Rows are points. A path goes straight from each point to the next, and from the last back to the first. The post is the endless flat space through its rows: a point in 2 columns, a line in 3, a plane in 4, and so on, so that a path can go around it. Count how often the path circles the post. Going back the other way cancels.
(in the rows, 128 means zero)

Post, 2 rows:
[[139 134 172]
 [100 163  97]]
Path:
[[ 73 128 166]
 [105 180 153]
 [116 183 135]
 [119 144 185]
 [ 62 110 121]
 [118 113 123]
 [151 135 128]
 [145 176  67]
 [131 118  82]
 [ 88 129 102]]
Times around: 0

Post, 10 rows:
[[116 142 111 160 106 143 135 114 140 145 161]
 [110 103 156 112  88 120 201 177 100 152 173]
 [112 139 144 158 101  90 101 179 174 162 158]
 [ 88 122 112  92  63 197 105 154 135 133 161]
 [113 167 110 183 131 100 152 125 164 130  62]
 [ 49 112  54  75 175 140 172  80  77 117 192]
 [ 97 154 165 186 163 142 114 145  44 198 129]
 [123 132 208 125 162 176 171 129 113 112 129]
 [134 156 191 113 146 123 134  78 128 150 110]
 [115 127 153 129 121 120  79  79 140  41 136]]
Path, 12 rows:
[[ 54 155  78 121  95 145 113 157  96 143 120]
 [ 82 149 178 113  47 151 155 161 152  94 100]
 [ 91 115 162 153 111 149 123 117 176 141 135]
 [100 125  92 181 141 179 146 147 110 168 123]
 [141 122 122 141  97 101 147 126  96 150 167]
 [110 184 128 167  94 133  97 123 108 147 123]
 [103 173 129 157 147 132 115 142 118 146 115]
 [153 124 137 103 124  98 154 109 164 166 213]
 [ 95  82 138 136 142 155 125 125 115 136 162]
 [ 91 107 138 180 137 154 154 143  93 132 162]
 [147 113 116 145 138 116 150 108 118 131 159]
 [139 164 119 111 129 177 130 150 107 196 157]]
Times around: 1

Post, 17 rows:
[[ 61 100 160  98  77  95  90 162  96 122 186 145 145 123  87 109  58  69]
 [ 53  65 190 135  88  73 138 120  97 132 234 182 122 148  99 157  10 105]
 [115 132 145 163 106 127 120 115 165 143 119 147 133 135 139  62 177 135]
 [160 144  82 149 142 112 108 102 138 148 145 144 160  95 157 127 213 176]
 [126 163 101 140 170 201 102 110 140 110 211 115 129 176 179 177 153 128]
 [144 186  83 158  99 119 113  64 136 113  92 177 130 138 132 138 202 158]
 [120 148 143  95  98 124 160 119 167 133 145 160 117 129 124 125 173 125]
 [134 141 107 116  81 155 111  67 173 151  78 178 118  71 139 102 139 144]
 [124 117  98 149 164 147 144 206 152 106 148 138 112 165 158 195 105 107]
 [118 104  84 117  68 105 192 155 104 108 120 136  48 121 141  71 103  90]
 [ 84 120 157 129  82 126 204 157 121  82 150 132 132  88  75  71  42  90]
 [114 174 115 120 155 119 117 190 194  64 188 107 117 145 174 119  73 129]
 [169 171 123 161  93 144  92 103 153 155 133 117 128 131 137 170 186 175]
 [118 134 113 132 185 117 122 153 168  87 160  86  71 148  98 146 108 115]
 [165 127  98  99 103 120 147 111 124 130  99 139 133 159 119  87 140 170]
 [142 152 166 116 115 118 152 114  97 113  65 139  89 103 167  90 134 121]
 [160 143 104 133 106 112 141  76 171 147 115 119 141 137 154 110 144  83]]
Path, 13 rows:
[[135 147  88 136  66 140 115 123 144  85 101 157  85  91 164 112 133 161]
 [144 144 181 120 128 125 133 152 172  89 164 183 188  98  94 116 153 163]
 [131 158 138 153 147 134 136 114 108  92 208 136 127 164 163 132 143 119]
 [151 159 102 133  88 112 119 113 110 141 147 150 141  75 140 164 123 132]
 [ 94 143 120 133 170 141 112 170  80 133 130 129 168 116 100  99 160 156]
 [ 65 165 118 112  40 111 128 114 145 115 123 155 142  58 134 126  95 132]
 [108 122 117 118  87 130 159 163 127  83 101 144 150 124 117 121 103 146]
 [137 145 105 208 119 161 147  72 111  83 152 136 109 115 149 121 140 128]
 [160 176 115 122 133 139  98 145 170 109 177 171 143  96 128 128 139 135]
 [ 97 171 110 115 115 110 110 137 222 147 128 147 106 107  71 118 129  82]
 [142 182  93  88 110  86 163  51 151 124 160 155  84 109  78 146 143 147]
 [135 163  90 136  96  74 158 117 123 155 146 112 148 125 104 110 141 138]
 [106 126 126 130  65 127 132 155 154 133 132 140 135 133 160 103 124 102]]
Times around: 2

Post:
[[ 80 129  90 103  53 150 133 147 140 212 113  92  99 146  66 104 162 101]
 [125 147 100 114 110 161 143 143 147 109 106 115 128 192  91 132 172  74]
 [108 108 140 151 146 133 129 173 148 126 141 132 142 126  79 101 118 113]
 [125 106 185 102 154 129 104  89 168 127 159 176 135 121  85 145 137 165]
 [136  92 144 138 153 101 121 128 191  95 143 108 121 105 132 100 118 138]
 [137  97 119  97 110 116  91 176 100 135 146 137  85 157 103 129 150 137]
 [147 144 158 106  85 137  94 150 131 169 129 161  91 141 112 128 100 154]
 [118 126 173 149 119 128  93 126 137 101 139 104 130 112 185 100 116 109]
 [114 141 117 130 128  97 126 156  90 145 128 137  88 152  77 127 144 164]
 [122 144 101 174 155 194 165 100 138 128 149 103 123 146 109  40  80 105]
 [170 146 102 196 131 153 139  90 160 117 164 135 126  97 115  82 132 158]
 [146 116 125 133  99 102  77 144 172 142 136 130 182 192  76  94 103 108]
 [135 127  79 181 114 140 163  85 153 120 108 129 159  85 167  86 106 113]
 [121 137 142 112 110 141 142 101 139 136 190 118 123 156 133 144  96 114]
 [143 109 134 182 129 163  89 127 126 127 124 140 130 156 120 145  89 143]
 [155 111 144 102 165  89  66 179 107 163 144 135 103 159 143 173 150 150]
 [111 129 148  69 111 112 145 121 144 155 131  52 155 109  92 121 148 122]]
Path (27 x 18):
[[128 135 118 117 141  94 161 129 154  77 152 114 126 143 114 138 131 107]
 [111 136 173 153 103 121 141 134 173   7 184  84 158 121  98 139  99 115]
 [ 85 116 138 131  94 136 144 138 175 110 149 123 132 148  40 149  95  91]
 [ 94 111 198 176 152 163  91 121 108 146 184  99 120 151  98 149 111 126]
 [165 143 100 144 104 113 129 131 184 104 104 149 109 181 141  74 148 121]
 [ 71 145 205 139 164 161 117 153  84 146 187  89 137 144 110 145 110 138]
 [150  96  85  85  87 107  81 171 115  98  95 131 107 120 120 128 109 137]
 [122 126 141 101  67 110  73 122 147 167 105 127 145 174  70 127  91 132]
 [108 119 133 138 108 132 152 112 115 154 159  99 113 115  88 138 123 112]
 [ 97  84 164 127 134 118  64 149 125 178 104 116 135 149 137 110 126 129]
 [ 99 119 172 148  83 168 143 120  82 143 201 133 112 134 127 126 143 134]
 [173 130  88 182  67 119 124 103  96 131 191 136  90 163 139 170 135 130]
 [157 101 151 177 186 104  99  87 190 122 162  73 109  88 137  74  94 171]
 [122 114  98 110 124 147 199  87 149 175 123 139 134 133  94 145 153 105]
 [123  97 152 109 108  99 104 111 168 111 131 111 121 163 117 137 145 163]
 [145 144  67 104 108  81 114 158 131  80  94 140 165 164 166  99 154 103]
 [103 143 142  44 146  77  75 179  74 193 108 110  96 127 142 178 161 135]
 [ 25 118 108 155 110 151 160 130 126 158 160 103 130 135  27  99 107 100]
 [131 138 105  90 144 166 124 132 188 134 134 138  75 155 113 113 187 121]
 [132  73 150 162 200 182 119 141 127 106 123 175 101 157 169  95  95 151]
 [126 132 158 171 110 109 150 133 153 135 138 167 120 105  80 133  94 172]
 [178  85  57 189 124 162 123 151 141 192 123 144  47  69 131 162 116 163]
 [ 93 146  84 119 154 121 170 140  94 131  99 132  91 103  51 114 112 165]
 [ 98 111 118 125 206 129 138 135 167 120 170  99  91 126 108  67  91 157]
 [127  75 129 182 187 128 134 160 133  93 180  67 107 152 124 132 122 169]
 [173 160 130 149  68 208 106 116 180 206 107  90 161 127 125 115 145 103]
 [137 134 105 158  88 128 125 103 146 172 128 106 161 149  95 118  81  91]]
Times around: 0
